Each row is a point. To make a cloud, some directions were put in groups of two or more. Within a group, all points are equally far from the middle, so they leave a hole (a ring in 2 directions, a hollow ball in 3). The other directions are filled evenly. Then the cloud was stretched, turned, moved and blurred a little. Count the holes, and give their numbers of directions, smallest first.

Cloud (19 x 3):
[[-0.17  0.28  0.28]
 [-0.45 -0.05  0.11]
 [-0.06  0.16  0.35]
 [-0.28 -0.01 -0.27]
 [-0.32  0.45  0.24]
 [-0.39  0.21 -0.05]
 [-0.13  0.48  0.15]
 [ 0.09 -0.39 -0.62]
 [-0.41  0.21  0.53]
 [ 0.01  0.07  0.17]
 [ 0.01 -0.19 -0.02]
 [-0.19  0.01  0.33]
 [-0.30  0.36  0.28]
 [ 0.09 -0.37 -0.54]
 [-0.06 -0.21 -0.13]
 [-0.23  0.15 -0.13]
 [-0.44 -0.09  0.07]
 [-0.27  0.04 -0.09]
 [-0.09  0.03  0.30]]
Holes: 0

Cloud:
[[-0.02  0.03 -0.02 -0.44]
 [ 0.51 -0.07  0.12  0.23]
 [-0.28  0.09 -0.09 -0.40]
 [-0.38 -0.17 -0.10  0.34]
 [ 0.11  0.59 -0.20  0.11]
 [-0.34 -0.01 -0.41 -0.18]
 [-0.42  0.36  0.13  0.01]
 [ 0.08 -0.16  0.08 -0.39]
 [ 0.16  0.48 -0.28 -0.06]
 [ 0.11 -0.04  0.34  0.42]
 [ 0.52 -0.07  0.14  0.21]
 [-0.26  0.03  0.00 -0.40]
 [ 0.10 -0.04  0.36  0.40]
 [-0.06 -0.11  0.38  0.30]
 [ 0.27  0.11 -0.34  0.24]
 [-0.20  0.32  0.32  0.10]
 [ 0.03 -0.14  0.07 -0.40]
 [-0.17 -0.40  0.23 -0.01]
 [-0.13 -0.03  0.02  0.54]
 [-0.25  0.31  0.30  0.07]
 [-0.11 -0.26  0.18 -0.29]
 [ 0.32  0.09  0.34  0.32]
 [ 0.51 -0.17  0.05  0.15]
 [-0.55  0.07 -0.27  0.02]
 [ 0.11 -0.45 -0.20 -0.03]
 [ 0.16  0.60 -0.01  0.05]
 [-0.08 -0.19  0.31  0.37]]
Holes: 2 (2, 2)

Cloud:
[[-0.26 -0.19  0.14  0.35  0.13 -0.58 -0.18 -0.22]
 [ 0.06 -0.12  0.03  0.18 -0.31  0.16 -0.21 -0.48]
 [-0.22 -0.05  0.41 -0.22  0.20 -0.04  0.19 -0.09]
 [ 0.01  0.18 -0.12 -0.19 -0.51  0.17  0.33  0.41]
 [ 0.19  0.24  0.19  0.33 -0.52  0.46 -0.05  0.30]
 [ 0.23 -0.05 -0.23  0.00 -0.37  0.20  0.17 -0.12]
 [ 0.25 -0.32 -0.29 -0.01  0.27  0.11 -0.22 -0.05]
 [-0.35  0.19  0.23 -0.15 -0.27 -0.23  0.42  0.02]
 [ 0.59 -0.14  0.05  0.28  0.02  0.14  0.20 -0.08]
 [ 0.10  0.02  0.26 -0.09 -0.40 -0.32 -0.08 -0.33]
 [ 0.49  0.13  0.06 -0.14  0.27  0.31  0.05  0.32]
 [-0.35  0.20 -0.48 -0.11 -0.15 -0.40  0.02  0.31]
 [-0.52 -0.22 -0.04  0.16  0.14  0.02 -0.21  0.18]
 [ 0.40 -0.20  0.03  0.37 -0.10 -0.30 -0.22  0.03]
 [-0.24 -0.33 -0.43  0.30 -0.32 -0.40  0.10  0.22]
 [-0.10 -0.08 -0.27 -0.01 -0.59  0.21 -0.13  0.53]
 [ 0.41  0.20 -0.20 -0.42  0.10  0.12  0.12  0.23]
 [-0.22  0.33 -0.21  0.09 -0.02  0.18 -0.38  0.42]
 [ 0.21 -0.38 -0.45  0.26 -0.03 -0.11 -0.17  0.12]
 [ 0.40  0.11 -0.11 -0.06 -0.27  0.11 -0.46  0.10]
 [-0.09  0.35  0.18 -0.27  0.21  0.01  0.02 -0.49]
 [-0.26  0.00 -0.06  0.05 -0.30 -0.49  0.09  0.57]
 [-0.10 -0.57 -0.18  0.11  0.02  0.02 -0.29 -0.09]
 [ 0.02 -0.11 -0.47 -0.30  0.26 -0.23  0.01  0.31]
 [-0.29 -0.21 -0.01  0.35  0.32 -0.48 -0.29  0.02]
 [ 0.21  0.25  0.44 -0.04  0.51 -0.18  0.14 -0.24]
 [-0.08  0.40 -0.01 -0.23 -0.04 -0.15 -0.42 -0.08]
 [ 0.02  0.34 -0.29 -0.45  0.08 -0.05  0.21  0.30]
 [-0.29  0.10  0.06  0.51 -0.33 -0.17  0.28  0.14]
 [-0.01 -0.09 -0.11 -0.19 -0.20 -0.59  0.34  0.14]
 [ 0.00  0.08 -0.16  0.28 -0.69  0.16 -0.09  0.45]
 [ 0.49  0.31  0.00  0.25  0.12 -0.14  0.31  0.23]
 [-0.08  0.09  0.02 -0.42  0.66 -0.14 -0.16 -0.20]
 [-0.02  0.11  0.00 -0.14  0.10 -0.33  0.45 -0.24]
 [-0.23  0.37  0.54  0.21 -0.18 -0.03 -0.09 -0.26]
 [ 0.55  0.04 -0.19 -0.03  0.19  0.32 -0.05  0.15]
 [ 0.19  0.07  0.12  0.21 -0.51 -0.41  0.24  0.14]
 [ 0.44 -0.12  0.22  0.21  0.26  0.11 -0.45 -0.41]
 [ 0.15  0.24  0.07  0.14 -0.11  0.56 -0.45  0.27]
 [-0.21 -0.16 -0.06  0.26 -0.03 -0.46 -0.30 -0.40]
 [-0.03 -0.28  0.11  0.55  0.01 -0.35 -0.11  0.14]
 [-0.42  0.00 -0.08  0.14  0.00  0.18 -0.23  0.43]
 [ 0.31  0.15  0.46  0.04 -0.39  0.36  0.17 -0.10]
 [ 0.17  0.08  0.18 -0.28 -0.42 -0.01  0.14 -0.30]
 [-0.21 -0.16 -0.16  0.21 -0.63  0.20 -0.15  0.14]
 [-0.25  0.04 -0.16 -0.21  0.43 -0.57 -0.20  0.03]
 [ 0.29  0.10  0.10 -0.02 -0.12  0.48 -0.16  0.51]
 [-0.03 -0.20 -0.10 -0.29 -0.56  0.00  0.08  0.34]
 [-0.22 -0.15 -0.43  0.11  0.26 -0.43 -0.07 -0.09]
 [-0.12  0.22  0.28 -0.08  0.63 -0.24  0.08 -0.16]
 [ 0.30 -0.21  0.43  0.30 -0.30  0.14  0.15 -0.09]
 [-0.30  0.18 -0.20  0.21 -0.44 -0.05 -0.28  0.50]
 [ 0.10  0.35 -0.03 -0.30 -0.10  0.20 -0.34 -0.26]
 [ 0.00  0.05  0.22  0.53 -0.43 -0.33  0.14 -0.05]
 [ 0.33  0.27 -0.07  0.00  0.11 -0.30  0.11  0.47]
 [ 0.44 -0.38  0.03  0.25 -0.26  0.06  0.01 -0.22]
 [ 0.57  0.05 -0.04  0.18  0.12  0.43 -0.10 -0.05]
 [-0.21 -0.17  0.12 -0.31  0.23 -0.50 -0.02  0.18]
 [-0.08 -0.03  0.10  0.48  0.30 -0.05  0.03  0.21]
 [-0.05 -0.24  0.34 -0.19 -0.34  0.11 -0.06 -0.35]
 [-0.14  0.16  0.11 -0.13 -0.49 -0.11  0.39  0.45]
 [-0.19  0.45  0.16  0.28 -0.39  0.00 -0.10  0.37]
 [ 0.48  0.03 -0.03 -0.23 -0.37 -0.08  0.13 -0.03]
 [-0.36 -0.32 -0.29  0.12  0.21 -0.21 -0.50  0.19]
 [ 0.32  0.32  0.16 -0.38  0.26 -0.23 -0.14 -0.06]
 [-0.34 -0.03  0.47  0.15  0.01 -0.43 -0.01 -0.38]
 [-0.19  0.05  0.18  0.23  0.42 -0.29 -0.15  0.26]
 [ 0.26  0.17  0.22 -0.05 -0.46  0.42  0.25  0.09]
 [ 0.41  0.14 -0.04  0.08 -0.36  0.42  0.03 -0.11]
 [ 0.29  0.15 -0.21  0.48  0.17 -0.03  0.08  0.17]
 [-0.31  0.22  0.01 -0.19  0.50 -0.05 -0.03  0.30]
 [ 0.38 -0.19 -0.25 -0.22  0.04  0.12 -0.45  0.00]
 [ 0.24 -0.01  0.31  0.14 -0.25 -0.40  0.16 -0.26]
 [-0.25 -0.20  0.19 -0.51  0.15  0.05 -0.47 -0.07]
 [-0.38 -0.05  0.47 -0.01  0.29 -0.01 -0.44 -0.47]
 [ 0.17 -0.10  0.36 -0.29 -0.10  0.06 -0.44  0.11]
 [-0.14 -0.17  0.01  0.23 -0.48 -0.07  0.12  0.56]
 [-0.01  0.02  0.11  0.19  0.50 -0.44  0.08  0.07]
 [-0.15  0.06  0.20  0.00 -0.19 -0.32  0.01  0.54]
 [-0.23 -0.42 -0.54 -0.01 -0.10 -0.29 -0.21  0.18]
 [ 0.61 -0.16  0.16  0.20  0.21  0.09 -0.15  0.09]]
Holes: 2 (4, 4)
